Rows are points. To make a cloud, some directions were put in groups of two or more. Within a group, all points are equally far from the middle, so they leave a hole (a ring in 2 directions, a hollow ball in 3). The other directions are filled evenly. Then the cloud was stretched, turned, moved and blurred a little. Count the holes, and give their numbers of directions, smallest first.

Cloud (20 x 3):
[[-48  17  30]
 [ -6   5  38]
 [ 32 -50  12]
 [-14  -3  40]
 [  5  35   2]
 [-50  -4  35]
 [-44 -30  26]
 [  8  30 -12]
 [ 32 -50  24]
 [ -8 -14  41]
 [-18 -40  24]
 [-13 -30  34]
 [-47 -35 -11]
 [  5  11  38]
 [ 14 -49  17]
 [-22  39   3]
 [ 29  25  27]
 [-53   6  33]
 [-16  -2  40]
 [-44  35 -23]]
Holes: 1 (2)

Cloud, 22 rows:
[[-29  41  46]
 [-37  19   5]
 [  7  -4 -58]
 [ -7  36  55]
 [ 27  43   0]
 [-11 -30  16]
 [ 29 -20 -37]
 [ 44 -10 -11]
 [ 53  -5 -35]
 [-12  50   6]
 [-12 -23   1]
 [ 51  -4 -24]
 [-26  -3  -6]
 [ -4  55 -25]
 [-13  -2 -30]
 [ 23  54 -18]
 [  9 -10 -50]
 [-15  34 -42]
 [  5  -1 -59]
 [ 46  13  -5]
 [ 38  13  12]
 [ 40  -5   6]]
Holes: 1 (2)

Cloud (27 x 4):
[[ 15 -50  16 -17]
 [-20 -16   5 -23]
 [ -1 -34 -22 -46]
 [ 29 -14  32  45]
 [  8   9  52 -35]
 [ 25   0  53  35]
 [  2 -56 -26  -6]
 [ -9   3  17 -50]
 [-19  13  26  -7]
 [ 31 -29   6  44]
 [ -9  36  -2 -15]
 [ 51  -4  -9 -13]
 [ 29   4 -43 -13]
 [ -5  37  45   8]
 [ 43  20  33  29]
 [ 36  29   0 -48]
 [  5  21  61 -18]
 [ 27 -35  27  35]
 [ 23  22  57 -32]
 [ 19   8  43  47]
 [ 35 -27 -22 -43]
 [ 23 -41  -8  38]
 [ 14 -28 -51  -7]
 [ 36 -21  29 -29]
 [ 25  16 -10  37]
 [ 44 -33  -3  16]
 [ 47 -13  16  24]]
Holes: 1 (4)

Cloud, 28 rows:
[[  4   1  47  -1]
 [  6 -52 -26   8]
 [ 18   8 -19  23]
 [ -7  34  16 -44]
 [-59  17 -65 -11]
 [-29 -37  -5 -39]
 [-57   4 -41 -24]
 [-10  26  29 -38]
 [  0 -16 -52   4]
 [-41 -25 -38  30]
 [ 25   8  11 -29]
 [ 17  32  23 -28]
 [-44 -10 -46  29]
 [-19  27  13 -46]
 [ 28 -24  -3 -10]
 [-14  47  21 -26]
 [ 10 -29 -24  26]
 [-29   1 -13 -46]
 [ 10 -30 -33  15]
 [-24 -24  13 -46]
 [ 16  35  21 -27]
 [-58  32 -16 -10]
 [ 19 -62  13 -22]
 [-14  16  34 -39]
 [ 16 -40   6  31]
 [-31 -27  53  -7]
 [ -8 -61  -4  40]
 [-30  19 -22  33]]
Holes: 1 (3)

Cloud (55 x 6):
[[  1  36   1 -15  -9  16]
 [ 36 -17  11  24  51   0]
 [ 21 -33   2   2  30 -28]
 [  6  -1 -40   1 -39  -3]
 [ 24  21 -16  12 -10 -16]
 [ 48  16   9 -33   1  18]
 [-52   3  31  11  42 -10]
 [  0 -16   3   1  49  -3]
 [-25 -33  -5  27  37 -22]
 [-30 -15   4  58  30  51]
 [ 29 -21  11 -85 -10 -60]
 [-62   1  -6  25  52 -26]
 [  8  -3   9  37   7  26]
 [ 17  -1 -19  44  -1   6]
 [  7  -4  15  18 -28   9]
 [ 14  18  19 -40   2  16]
 [ 12  24 -10 -51  15 -17]
 [-19 -31 -37  14  24 -58]
 [  6 -96   4  -8   4 -43]
 [ -1 -37 -15 -61 -18  -5]
 [ 18  33  -2 -22   6 -46]
 [ -1 -14  -5 -13 -36   5]
 [-11 -54  21  -4  23 -55]
 [ -7 -45 -38 -45   6 -31]
 [-20  10  45  29  30   7]
 [  1 -38  15  27  42 -41]
 [-31  23 -19   2  12 -29]
 [ 14  37  -3  -5  -9  -9]
 [-32 -30  61  -8  24 -11]
 [-22 -10  21  17  38  32]
 [  8   8 -10  29   5  14]
 [ -4   6 -60 -17   8 -10]
 [-49 -10   0 -14 -15 -15]
 [  4  29 -22 -55   4 -40]
 [ 28  33 -28 -13 -32   6]
 [ 19 -65 -22 -13  37 -31]
 [  1 -43 -23  -7 -12 -42]
 [ 63 -60 -46   9  33  19]
 [ 14   9 -13 -39 -20 -31]
 [-48  20   5  -2 -18 -42]
 [  9  16  34  11   0 -15]
 [ 26 -34  37   2  30 -44]
 [ -9 -28  39 -47 -16 -41]
 [-47 -22 -65   6  35 -29]
 [ 33 -11  51   5   5  -4]
 [-41 -52  39   0  53 -21]
 [ 29  -5  26  -1  -1   1]
 [ 28   2 -84  -4   5   4]
 [-13  34 -48  63  30  37]
 [  9 -22 -60 -20  -1  18]
 [ 42 -17  29 -89  -1 -63]
 [  0 -22  16  46  35   9]
 [ 44 -10 -39 -23  37 -16]
 [-52  25   4  -4  31 -12]
 [-29  12 -34  70  19  35]]
Holes: 0
